Each row is a point. A path goes straight from each point to the next, and from the last back to the first. The post is the endless flat space through its rows: a point in 2 columns, a line in 3, a plane in 4, and so on, so that a path can go around it. Count how often the path circles the post. Going back the other way cancels.

Post (1 x 2):
[0.017 -0.002]
Path (22 x 2):
[-0.023 -0.056]
[-0.039 -0.015]
[0.001 0.041]
[0.023 0.054]
[-0.013 0.010]
[-0.025 -0.037]
[0.022 -0.027]
[0.058 -0.036]
[0.058 -0.037]
[0.017 -0.029]
[-0.045 -0.017]
[-0.032 0.037]
[0.026 0.060]
[0.027 0.046]
[-0.014 0.023]
[-0.043 -0.043]
[0.003 -0.051]
[0.081 -0.036]
[0.063 0.038]
[0.018 0.030]
[-0.005 0.016]
[-0.051 -0.029]
Times around: 1

Post (8 x 9):
[0.038 -0.071 0.028 0.009 -0.034 -0.014 -0.011 0.043 0.091]
[0.017 0.003 -0.043 -0.016 0.023 0.007 0.042 0.056 0.042]
[0.035 -0.076 0.035 -0.018 -0.064 0.022 -0.024 -0.026 0.028]
[0.016 0.022 -0.012 -0.005 -0.016 -0.047 0.045 -0.008 -0.038]
[0.011 0.059 -0.081 0.009 0.004 -0.065 -0.014 -0.026 0.001]
[0.021 -0.039 0.022 0.049 -0.104 0.023 0.003 -0.074 0.019]
[0.035 0.009 -0.024 0.004 0.046 -0.062 0.045 -0.048 -0.045]
[-0.001 0.018 -0.013 0.019 0.019 0.025 -0.007 0.065 0.020]
Path (27 x 9):
[0.062 -0.022 -0.024 -0.041 -0.030 -0.066 -0.002 -0.033 0.017]
[0.027 0.023 0.022 0.010 0.008 0.036 -0.002 0.032 0.056]
[0.003 -0.004 -0.008 -0.029 -0.035 0.030 0.025 -0.041 0.009]
[-0.023 -0.005 -0.008 0.051 -0.002 -0.034 0.027 -0.081 0.024]
[0.029 0.013 -0.027 -0.030 0.014 -0.029 -0.018 0.013 0.093]
[0.056 0.003 -0.025 -0.032 0.032 -0.050 0.028 -0.038 -0.016]
[0.074 -0.015 0.038 -0.010 0.001 -0.022 0.010 0.020 0.009]
[0.036 0.038 0.008 0.005 -0.010 -0.035 0.019 -0.015 0.040]
[-0.007 0.009 -0.024 -0.027 -0.023 0.013 -0.031 -0.056 0.007]
[0.001 -0.028 -0.034 -0.027 0.024 -0.005 0.005 -0.054 -0.029]
[0.039 -0.067 -0.013 0.037 -0.012 -0.044 0.017 -0.007 -0.008]
[0.069 -0.023 -0.017 0.027 0.057 -0.078 0.039 -0.015 -0.012]
[0.058 0.030 -0.027 -0.014 -0.024 0.023 -0.022 -0.010 0.063]
[0.016 0.022 -0.006 -0.027 -0.022 -0.019 0.034 -0.030 -0.020]
[0.060 0.029 -0.015 0.019 -0.011 -0.057 -0.001 -0.030 0.025]
[0.065 0.017 0.022 0.018 0.007 -0.003 0.001 0.052 0.031]
[0.004 0.024 0.045 -0.006 -0.068 0.062 -0.013 -0.051 -0.022]
[-0.003 -0.019 0.020 -0.007 0.038 -0.058 0.001 -0.006 0.052]
[-0.033 -0.036 -0.044 0.004 -0.023 -0.033 0.003 0.006 0.035]
[-0.009 0.020 -0.006 0.014 -0.038 -0.001 -0.042 -0.019 -0.075]
[0.042 -0.011 -0.005 0.029 -0.109 -0.080 -0.043 0.033 0.027]
[0.083 0.002 -0.063 -0.014 0.015 -0.037 0.060 -0.035 0.064]
[0.084 -0.003 -0.030 0.065 -0.005 -0.018 -0.019 -0.011 0.025]
[0.024 -0.055 0.012 0.014 -0.100 -0.009 -0.011 -0.009 -0.006]
[-0.020 -0.005 -0.009 0.035 -0.030 -0.007 -0.065 -0.030 -0.039]
[-0.038 0.044 -0.061 -0.011 -0.066 -0.053 0.047 -0.021 0.042]
[0.071 -0.031 0.020 -0.011 0.041 -0.061 0.064 -0.036 0.054]
Times around: 1

Post (17 x 18):
[-0.025 0.000 -0.002 -0.031 0.062 -0.069 -0.026 -0.061 0.016 0.014 -0.004 0.006 0.053 0.039 0.006 -0.031 -0.065 0.048]
[-0.019 0.035 0.060 -0.005 0.048 0.019 0.089 -0.063 -0.009 0.001 -0.002 0.023 -0.010 -0.015 0.015 0.052 0.006 0.057]
[-0.029 0.008 0.035 0.034 0.014 0.035 0.030 0.012 -0.060 -0.100 -0.026 -0.037 -0.037 -0.001 -0.034 0.020 0.049 0.013]
[-0.034 0.047 -0.002 -0.019 0.080 0.031 0.110 -0.009 -0.026 0.036 -0.026 -0.029 0.001 0.100 0.050 -0.012 0.041 0.012]
[-0.024 0.019 -0.048 -0.020 -0.034 0.027 -0.064 0.019 0.042 -0.032 -0.026 0.031 0.028 -0.024 0.040 0.059 0.011 -0.095]
[-0.018 0.043 0.077 0.019 0.033 -0.020 -0.054 -0.038 0.070 0.053 -0.029 -0.007 0.012 0.087 -0.057 -0.055 -0.049 -0.087]
[-0.042 0.058 0.016 -0.038 0.027 0.038 -0.002 0.066 -0.024 -0.015 0.014 0.025 0.023 0.005 -0.025 0.051 0.020 0.015]
[0.028 -0.014 0.065 -0.061 -0.044 -0.026 0.007 0.027 0.008 0.039 -0.022 -0.001 0.000 0.036 -0.066 -0.025 0.004 -0.016]
[0.000 -0.009 0.005 0.014 0.000 0.055 0.011 -0.041 -0.043 -0.009 0.022 0.023 -0.025 0.060 0.095 -0.121 0.003 0.033]
[-0.039 -0.016 -0.021 0.014 -0.002 0.063 0.012 -0.007 -0.032 0.042 -0.041 -0.001 -0.016 0.007 -0.004 0.004 -0.081 0.021]
[0.010 -0.031 0.018 -0.014 0.016 -0.003 0.008 0.044 0.047 0.027 0.000 0.005 -0.033 -0.009 0.004 -0.031 0.051 0.061]
[0.042 0.037 -0.078 0.018 0.016 -0.064 -0.063 -0.029 0.044 0.001 -0.072 0.059 -0.073 -0.020 0.030 -0.020 0.090 0.015]
[0.017 0.009 -0.076 0.070 0.041 -0.006 -0.001 0.071 -0.079 -0.012 -0.014 -0.021 0.021 -0.033 0.012 -0.010 0.031 0.013]
[-0.019 0.021 0.032 0.104 -0.051 0.010 -0.032 -0.032 0.046 -0.013 -0.003 -0.014 -0.051 0.061 -0.058 0.017 0.029 0.000]
[0.031 -0.031 0.020 -0.036 0.013 -0.032 -0.018 -0.011 -0.016 0.076 -0.009 0.010 -0.074 -0.014 0.089 -0.020 0.011 0.084]
[-0.041 -0.047 0.008 -0.001 -0.027 -0.023 0.038 0.043 -0.027 0.031 0.028 -0.007 -0.063 0.007 -0.026 -0.041 -0.068 0.017]
[0.018 0.001 -0.014 -0.011 0.017 0.017 0.009 0.100 0.014 0.011 -0.025 0.049 0.004 0.023 0.075 0.031 -0.035 0.029]
Path (20 x 18):
[-0.005 -0.004 -0.018 -0.043 0.014 0.009 0.060 -0.054 0.093 -0.037 -0.035 -0.010 -0.053 0.046 0.029 -0.083 0.059 0.016]
[-0.008 0.034 0.004 0.016 0.025 0.009 0.058 -0.016 0.023 0.009 -0.038 -0.019 -0.035 0.109 -0.009 -0.011 -0.041 -0.037]
[0.007 0.016 -0.013 -0.027 0.049 0.008 -0.001 -0.026 0.026 0.001 -0.040 0.021 -0.031 0.002 0.015 -0.034 0.063 -0.043]
[-0.009 -0.004 -0.037 -0.023 0.040 -0.033 0.065 -0.025 -0.040 -0.032 -0.054 0.037 -0.013 0.067 0.008 -0.024 0.050 -0.044]
[0.057 -0.009 0.037 -0.020 0.028 0.032 -0.032 0.032 0.039 0.063 -0.036 0.082 0.040 -0.002 -0.031 -0.056 0.037 0.033]
[-0.008 0.007 -0.013 0.004 -0.033 0.054 0.002 -0.076 -0.006 -0.010 0.053 0.023 0.047 0.080 0.000 0.007 0.005 0.016]
[-0.015 -0.025 -0.018 -0.001 0.005 0.004 -0.025 0.004 0.029 -0.015 0.013 0.021 0.002 0.010 -0.010 -0.025 -0.046 -0.023]
[-0.024 -0.032 -0.011 -0.007 -0.016 -0.015 0.015 -0.036 -0.004 -0.059 -0.023 -0.013 -0.030 0.014 -0.045 0.004 0.054 -0.021]
[-0.002 0.023 0.039 0.026 0.029 0.010 0.002 0.046 0.013 0.043 -0.023 0.019 0.014 0.019 -0.030 0.009 0.047 0.014]
[-0.051 0.012 0.036 -0.071 0.032 -0.050 0.072 -0.034 0.035 -0.012 -0.005 0.022 0.043 0.042 0.032 -0.054 0.042 -0.026]
[0.002 0.028 0.029 0.065 -0.028 -0.025 0.023 0.032 0.026 0.033 -0.022 0.001 0.008 0.013 0.052 -0.002 -0.025 -0.014]
[-0.052 0.023 -0.007 0.019 0.020 -0.011 -0.005 -0.024 -0.026 -0.001 -0.009 0.011 0.039 0.084 0.026 -0.071 0.069 0.036]
[-0.026 -0.017 -0.036 -0.005 -0.009 0.002 -0.035 0.020 -0.068 0.032 -0.020 -0.006 -0.007 0.001 -0.028 0.084 0.032 0.025]
[0.042 -0.007 -0.014 0.012 0.047 0.005 -0.005 -0.027 -0.036 0.011 0.010 0.038 -0.020 0.006 0.020 0.009 0.005 0.081]
[-0.005 -0.005 -0.013 -0.019 0.006 0.002 -0.055 -0.061 0.032 -0.013 -0.040 -0.001 -0.043 -0.020 -0.018 0.003 -0.046 -0.055]
[0.020 -0.008 -0.005 0.014 0.009 -0.004 0.082 -0.057 -0.010 -0.018 -0.010 -0.033 0.025 0.027 0.038 0.043 0.004 0.015]
[0.027 -0.027 0.019 0.037 -0.006 0.023 0.006 0.006 0.005 0.003 0.004 -0.005 -0.033 0.042 -0.008 0.036 0.033 -0.022]
[0.023 -0.036 -0.020 0.044 -0.043 0.024 0.012 -0.011 -0.021 0.022 0.004 0.041 0.021 0.024 0.003 -0.025 0.048 0.057]
[0.022 -0.019 0.050 -0.014 0.022 0.039 -0.002 -0.048 -0.030 -0.013 -0.049 0.024 -0.015 -0.013 0.000 0.052 -0.005 0.042]
[0.047 -0.031 0.014 -0.027 -0.033 -0.056 0.010 -0.039 -0.023 0.028 0.000 0.026 -0.047 -0.024 -0.059 -0.099 -0.014 0.013]
Times around: 0

Post (17 x 18):
[-0.067 0.035 -0.015 -0.019 -0.015 -0.002 -0.009 0.030 0.005 -0.014 0.008 0.044 -0.026 -0.051 0.052 0.009 0.057 0.029]
[0.000 0.058 -0.021 -0.005 -0.010 0.020 0.041 0.022 -0.007 0.054 -0.006 -0.005 0.015 -0.010 -0.035 0.036 0.009 -0.001]
[-0.037 0.002 -0.004 0.005 -0.037 0.015 0.016 -0.027 -0.003 -0.051 0.005 0.070 -0.027 0.030 0.007 -0.016 0.046 -0.033]
[0.005 0.004 0.007 -0.064 -0.023 0.009 -0.015 -0.003 0.051 -0.004 0.037 0.021 0.010 -0.069 0.042 -0.001 0.045 -0.040]
[-0.009 -0.008 0.016 -0.019 -0.016 -0.039 -0.056 0.068 0.005 0.005 -0.003 0.022 -0.037 0.008 -0.036 0.001 0.025 0.029]
[-0.022 0.027 0.013 -0.032 0.021 -0.032 -0.027 0.002 -0.025 -0.004 0.006 0.032 0.006 -0.006 -0.043 0.016 0.005 0.028]
[0.018 0.006 -0.047 0.031 -0.023 -0.004 -0.012 -0.013 -0.020 0.017 0.055 -0.017 0.000 -0.027 -0.045 0.047 0.007 -0.023]
[0.031 0.021 0.044 0.065 0.043 0.006 0.007 0.038 -0.046 0.000 -0.025 -0.046 -0.003 -0.047 0.003 -0.014 -0.061 -0.035]
[0.065 -0.033 0.067 0.024 0.031 -0.010 -0.015 0.066 0.052 -0.007 0.026 0.015 0.067 -0.017 -0.062 -0.020 -0.003 0.024]
[-0.046 0.054 -0.023 0.045 0.034 0.042 -0.052 0.009 -0.018 -0.021 -0.026 -0.029 -0.053 -0.015 0.052 -0.006 -0.009 -0.044]
[0.010 0.023 -0.088 -0.038 -0.019 -0.023 0.019 0.022 -0.023 -0.060 -0.069 -0.035 0.043 -0.027 -0.031 -0.014 0.028 0.005]
[0.031 -0.037 0.035 0.023 0.051 0.027 -0.007 -0.033 -0.017 0.035 -0.006 0.005 0.019 -0.027 -0.006 -0.032 0.033 -0.010]
[-0.032 0.037 0.014 0.031 0.026 -0.062 -0.042 0.007 0.018 0.006 0.019 0.035 -0.023 -0.046 0.012 0.002 0.025 -0.068]
[-0.003 0.021 0.048 0.032 0.037 -0.036 -0.031 0.004 0.030 -0.004 0.038 -0.025 -0.029 -0.009 -0.054 0.058 0.042 0.010]
[0.031 -0.020 0.016 -0.027 -0.013 0.061 -0.008 0.002 -0.027 0.002 -0.012 0.031 0.062 0.005 0.104 0.021 0.054 0.001]
[-0.012 -0.012 -0.060 -0.038 0.028 -0.010 0.043 -0.077 0.018 -0.025 0.001 0.033 -0.010 0.085 0.026 0.013 0.077 0.020]
[0.023 -0.020 0.013 0.010 0.006 0.044 -0.001 0.026 -0.025 0.024 -0.045 0.025 0.002 -0.027 -0.010 0.045 -0.014 0.014]
Path (28 x 18):
[-0.016 -0.018 -0.008 -0.080 0.006 -0.018 -0.025 -0.028 0.059 -0.052 -0.021 0.053 0.041 -0.040 -0.007 0.040 0.040 0.039]
[-0.008 -0.043 0.068 0.012 0.016 -0.028 -0.027 -0.022 0.001 -0.028 -0.006 0.055 -0.020 -0.031 0.073 0.014 0.027 -0.054]
[-0.011 0.019 0.095 0.001 0.063 0.011 -0.040 -0.063 0.043 0.041 0.034 0.004 -0.027 -0.066 0.041 0.004 -0.012 -0.016]
[0.007 0.048 0.071 -0.028 0.014 -0.059 -0.063 -0.042 -0.024 -0.038 0.037 -0.002 -0.016 -0.054 0.034 0.008 0.030 0.002]
[-0.030 -0.034 0.077 -0.050 -0.013 0.023 -0.054 -0.015 -0.020 -0.017 0.028 -0.002 -0.069 0.012 0.035 0.033 -0.036 0.068]
[-0.060 -0.012 0.085 0.055 0.056 0.016 -0.060 0.030 0.007 -0.020 -0.026 0.036 0.011 -0.053 0.015 0.009 0.065 -0.028]
[-0.035 0.029 -0.019 -0.007 0.018 -0.025 0.027 0.035 0.015 0.015 0.011 -0.001 0.009 -0.039 0.055 0.027 0.117 0.002]
[0.052 -0.043 0.030 -0.016 0.017 0.060 -0.009 0.012 -0.015 0.018 -0.024 0.011 -0.016 -0.069 -0.004 0.032 0.023 -0.017]
[0.028 -0.014 0.011 0.005 0.027 0.023 -0.022 -0.010 -0.020 0.022 0.048 0.030 -0.025 0.026 0.012 -0.068 -0.010 0.028]
[0.011 -0.005 0.077 0.087 0.032 -0.057 -0.032 -0.064 -0.047 -0.015 0.051 0.004 -0.026 0.028 0.004 -0.021 0.000 -0.016]
[0.005 -0.034 -0.018 0.025 0.018 -0.001 -0.087 0.039 0.059 0.040 0.001 -0.039 -0.025 0.005 0.009 -0.009 -0.005 -0.052]
[-0.035 -0.044 0.058 -0.095 0.002 -0.020 0.042 -0.008 -0.020 0.013 -0.017 0.049 -0.066 -0.021 0.054 0.034 0.048 0.020]
[-0.022 0.083 -0.102 -0.067 -0.053 -0.018 -0.016 0.078 0.012 0.018 0.039 0.060 0.053 -0.069 0.037 0.078 0.064 -0.042]
[-0.017 -0.071 -0.026 -0.077 -0.007 -0.026 -0.031 -0.016 -0.033 0.034 0.002 0.073 -0.019 -0.070 0.071 0.015 0.053 -0.058]
[0.010 -0.016 0.053 0.002 0.046 0.014 -0.026 0.016 -0.028 0.004 -0.002 -0.023 -0.032 -0.023 -0.015 0.008 0.015 0.030]
[0.058 -0.026 0.039 -0.016 -0.008 0.043 -0.010 0.063 -0.031 0.051 -0.061 0.058 0.009 0.019 -0.039 -0.027 -0.012 0.010]
[0.013 -0.007 0.061 0.017 0.030 -0.046 -0.032 0.011 -0.009 0.008 -0.068 0.051 -0.036 -0.006 -0.044 0.040 -0.016 0.017]
[-0.008 0.010 0.082 -0.002 0.045 -0.024 -0.011 -0.074 -0.042 -0.019 0.016 0.015 -0.015 -0.001 -0.016 0.003 0.031 0.012]
[0.029 0.031 -0.012 -0.040 -0.017 0.052 0.015 0.057 0.027 -0.004 0.014 -0.026 0.021 0.021 -0.013 -0.026 0.014 0.086]
[0.033 -0.058 0.003 0.055 -0.010 -0.015 -0.012 -0.028 -0.053 -0.008 -0.041 0.027 0.045 0.007 0.006 -0.032 0.041 0.019]
[-0.009 -0.006 0.090 -0.012 -0.020 -0.009 0.027 0.005 0.045 -0.032 0.013 -0.002 -0.064 -0.009 0.038 0.066 0.053 0.013]
[-0.040 0.057 -0.075 -0.020 0.011 -0.007 0.011 -0.036 0.001 -0.048 -0.033 0.030 0.024 -0.025 -0.003 -0.072 0.078 0.020]
[-0.009 -0.020 -0.068 -0.007 -0.012 0.044 -0.010 -0.024 0.036 0.012 0.025 -0.019 -0.034 -0.040 0.051 -0.049 0.086 0.005]
[0.032 -0.012 0.105 0.060 0.006 -0.014 0.040 0.020 -0.005 -0.042 0.041 -0.097 -0.016 -0.075 0.016 -0.047 -0.023 0.016]
[-0.048 -0.007 0.058 -0.013 -0.010 0.001 -0.018 -0.009 -0.043 -0.033 0.012 -0.011 0.016 -0.018 0.046 -0.036 0.051 -0.010]
[-0.023 0.041 0.020 0.043 0.002 0.003 -0.001 0.014 0.001 -0.028 0.046 0.004 -0.019 -0.015 0.042 0.039 0.059 -0.088]
[0.003 0.035 0.064 0.064 0.032 -0.042 0.029 0.045 -0.006 -0.042 0.054 -0.028 -0.027 0.029 -0.055 -0.047 0.014 0.040]
[0.046 0.063 -0.050 -0.023 -0.065 0.011 0.020 0.130 -0.020 0.087 -0.046 0.037 0.010 -0.025 0.035 -0.035 -0.047 -0.013]
Times around: 3

Post (17 x 18):
[-0.075 0.018 0.006 -0.019 -0.016 -0.003 -0.016 0.008 -0.032 0.071 -0.046 0.012 -0.037 -0.011 0.048 0.046 0.020 -0.043]
[0.004 -0.008 0.071 -0.009 0.036 0.029 0.048 0.012 0.036 0.005 0.013 -0.019 -0.041 0.023 0.025 0.041 0.000 0.014]
[-0.028 0.034 0.050 -0.009 -0.002 0.002 0.014 0.033 0.034 0.044 0.016 -0.003 -0.032 -0.013 -0.017 -0.011 0.028 -0.023]
[-0.047 0.049 0.014 0.036 0.000 0.009 0.053 0.026 0.006 0.053 -0.007 0.018 -0.052 0.028 0.010 0.015 -0.046 0.009]
[0.003 0.030 -0.035 0.001 -0.025 -0.064 -0.009 -0.031 -0.016 0.002 -0.011 -0.005 0.031 0.024 0.021 -0.005 0.001 -0.068]
[-0.004 -0.015 -0.044 -0.013 -0.005 0.002 -0.020 -0.030 0.008 -0.034 0.027 0.025 0.054 0.063 -0.025 0.018 0.030 -0.019]
[-0.007 0.004 0.033 0.048 0.044 0.045 0.043 0.030 0.069 0.079 0.017 -0.010 -0.019 0.057 0.006 0.022 0.010 0.006]
[0.008 -0.009 0.068 0.043 0.014 -0.011 0.017 0.035 0.062 0.042 0.006 0.009 -0.028 0.031 0.022 0.036 -0.012 0.054]
[-0.045 0.030 -0.016 -0.009 0.011 -0.041 0.007 0.063 -0.044 0.029 -0.008 0.005 0.016 0.016 0.032 0.011 0.008 -0.044]
[-0.038 0.038 0.038 -0.004 0.041 0.016 -0.016 0.019 0.013 0.078 0.012 -0.002 -0.037 -0.026 0.031 0.027 -0.059 -0.022]
[0.011 -0.012 -0.008 0.013 0.005 -0.009 0.017 -0.032 -0.024 0.014 0.047 -0.023 0.045 0.026 0.024 0.014 0.013 0.032]
[-0.015 0.001 -0.074 0.017 0.015 -0.050 0.000 -0.033 -0.044 0.027 0.016 0.053 -0.042 0.028 0.009 -0.008 0.032 -0.045]
[0.035 -0.051 -0.032 0.047 -0.021 -0.019 0.006 -0.017 -0.037 0.008 0.032 0.019 0.024 0.070 -0.021 0.005 -0.001 -0.041]
[0.038 -0.056 -0.073 -0.019 -0.013 -0.016 0.018 0.005 0.022 -0.031 0.051 -0.024 0.027 0.032 -0.004 0.035 -0.001 0.007]
[0.034 -0.035 0.026 -0.051 0.021 0.040 0.003 0.029 0.023 -0.004 0.004 -0.032 -0.030 0.026 0.014 -0.002 0.008 0.081]
[0.000 -0.022 -0.018 0.020 0.028 -0.028 0.022 -0.001 -0.012 0.024 -0.025 0.032 0.045 -0.005 -0.001 0.009 0.019 -0.044]
[0.073 0.009 -0.023 -0.001 0.006 0.024 -0.016 0.001 0.000 -0.027 0.029 -0.013 -0.003 0.009 0.022 0.035 0.037 0.019]
Path (25 x 18):
[-0.029 -0.056 -0.058 -0.007 0.009 0.021 0.043 0.038 -0.005 0.036 0.051 0.007 -0.020 0.050 0.022 -0.017 -0.039 0.009]
[-0.038 0.001 0.024 0.049 -0.030 0.013 0.040 -0.014 -0.011 -0.020 0.023 -0.022 0.018 0.052 0.016 0.028 -0.058 0.009]
[0.017 0.048 0.076 0.079 0.074 -0.011 0.020 0.001 0.039 0.092 0.007 -0.021 0.043 0.041 -0.013 -0.034 0.015 -0.055]
[0.022 -0.010 -0.034 0.036 -0.006 -0.050 0.015 -0.028 -0.056 0.080 0.025 0.042 -0.023 0.016 -0.028 -0.021 0.025 -0.065]
[0.010 0.012 -0.062 -0.022 0.011 0.005 0.032 0.037 0.012 0.018 0.032 -0.006 -0.053 0.061 0.025 0.036 -0.002 0.094]
[0.022 0.043 0.072 0.137 0.036 -0.032 0.071 0.011 -0.107 0.106 -0.033 0.003 0.001 -0.030 0.033 0.023 -0.027 -0.049]
[-0.003 -0.048 0.011 0.038 0.025 -0.005 0.014 -0.016 0.085 0.014 0.022 -0.003 0.041 0.027 -0.010 0.047 -0.005 -0.044]
[0.030 0.029 -0.024 -0.024 -0.040 0.060 0.006 0.008 0.047 -0.030 0.050 -0.044 0.006 0.054 0.014 -0.016 0.008 0.082]
[0.058 -0.017 0.006 0.006 0.059 0.010 0.032 0.053 0.052 -0.004 0.067 0.033 -0.081 -0.028 -0.027 -0.034 0.010 0.030]
[0.008 0.022 0.013 0.029 -0.041 -0.079 -0.014 -0.071 -0.042 0.010 -0.056 -0.037 -0.009 -0.019 0.080 0.025 -0.078 -0.050]
[0.005 0.034 -0.069 0.055 0.058 0.012 -0.006 -0.021 0.035 0.039 0.055 0.022 0.026 0.047 -0.025 -0.012 0.046 -0.020]
[-0.006 0.035 -0.030 0.000 -0.002 -0.007 0.028 0.030 -0.028 -0.047 0.015 0.027 -0.028 0.049 0.001 -0.001 0.014 -0.058]
[-0.041 0.002 -0.073 0.057 -0.040 -0.030 0.014 -0.031 -0.109 0.071 0.088 0.030 0.024 0.016 0.028 0.010 -0.094 -0.009]
[0.007 -0.027 -0.062 -0.017 -0.019 0.007 -0.029 0.003 -0.006 0.028 0.038 0.000 -0.033 0.040 -0.009 0.041 0.026 -0.043]
[0.034 -0.002 -0.031 0.020 0.047 -0.011 0.038 -0.037 -0.020 0.037 0.059 -0.007 -0.037 0.036 0.011 -0.001 -0.022 0.085]
[-0.054 -0.095 0.022 -0.036 -0.035 0.007 0.049 -0.067 -0.029 0.030 0.014 0.034 -0.009 0.060 -0.033 0.028 -0.001 -0.046]
[-0.015 0.009 -0.011 0.044 -0.009 -0.036 0.012 -0.003 0.027 0.093 0.083 -0.008 0.047 0.080 0.023 -0.049 0.005 0.059]
[0.069 0.030 -0.029 -0.004 0.016 0.003 -0.009 0.013 0.018 0.051 0.003 -0.015 0.024 0.010 0.002 0.022 0.053 -0.038]
[-0.004 0.031 -0.008 0.043 0.022 -0.047 0.071 -0.013 -0.067 0.003 -0.060 0.024 -0.066 0.051 0.012 0.022 0.063 -0.014]
[0.019 -0.058 0.002 -0.010 -0.004 0.023 0.022 0.051 0.041 0.006 0.039 -0.036 -0.053 0.079 0.002 -0.037 0.017 0.129]
[-0.070 -0.062 -0.054 -0.082 0.026 -0.011 0.041 0.000 0.023 -0.032 0.026 0.043 -0.023 -0.002 0.037 0.029 -0.018 0.006]
[0.001 0.053 -0.019 0.051 0.016 -0.002 0.041 -0.072 -0.031 -0.052 0.074 0.036 -0.008 0.034 0.000 -0.010 -0.076 -0.016]
[-0.030 0.028 -0.006 -0.003 0.000 0.000 0.024 0.016 0.033 0.031 0.003 -0.022 -0.058 0.042 -0.014 -0.003 0.082 -0.016]
[0.026 0.005 -0.003 0.003 0.014 -0.059 0.014 -0.019 0.093 0.018 0.028 0.004 -0.019 0.060 -0.059 -0.005 -0.057 -0.031]
[0.042 0.001 -0.015 -0.001 -0.002 0.045 -0.005 0.061 -0.047 0.088 -0.003 -0.057 -0.033 0.007 0.085 0.051 0.019 0.040]
Times around: 0
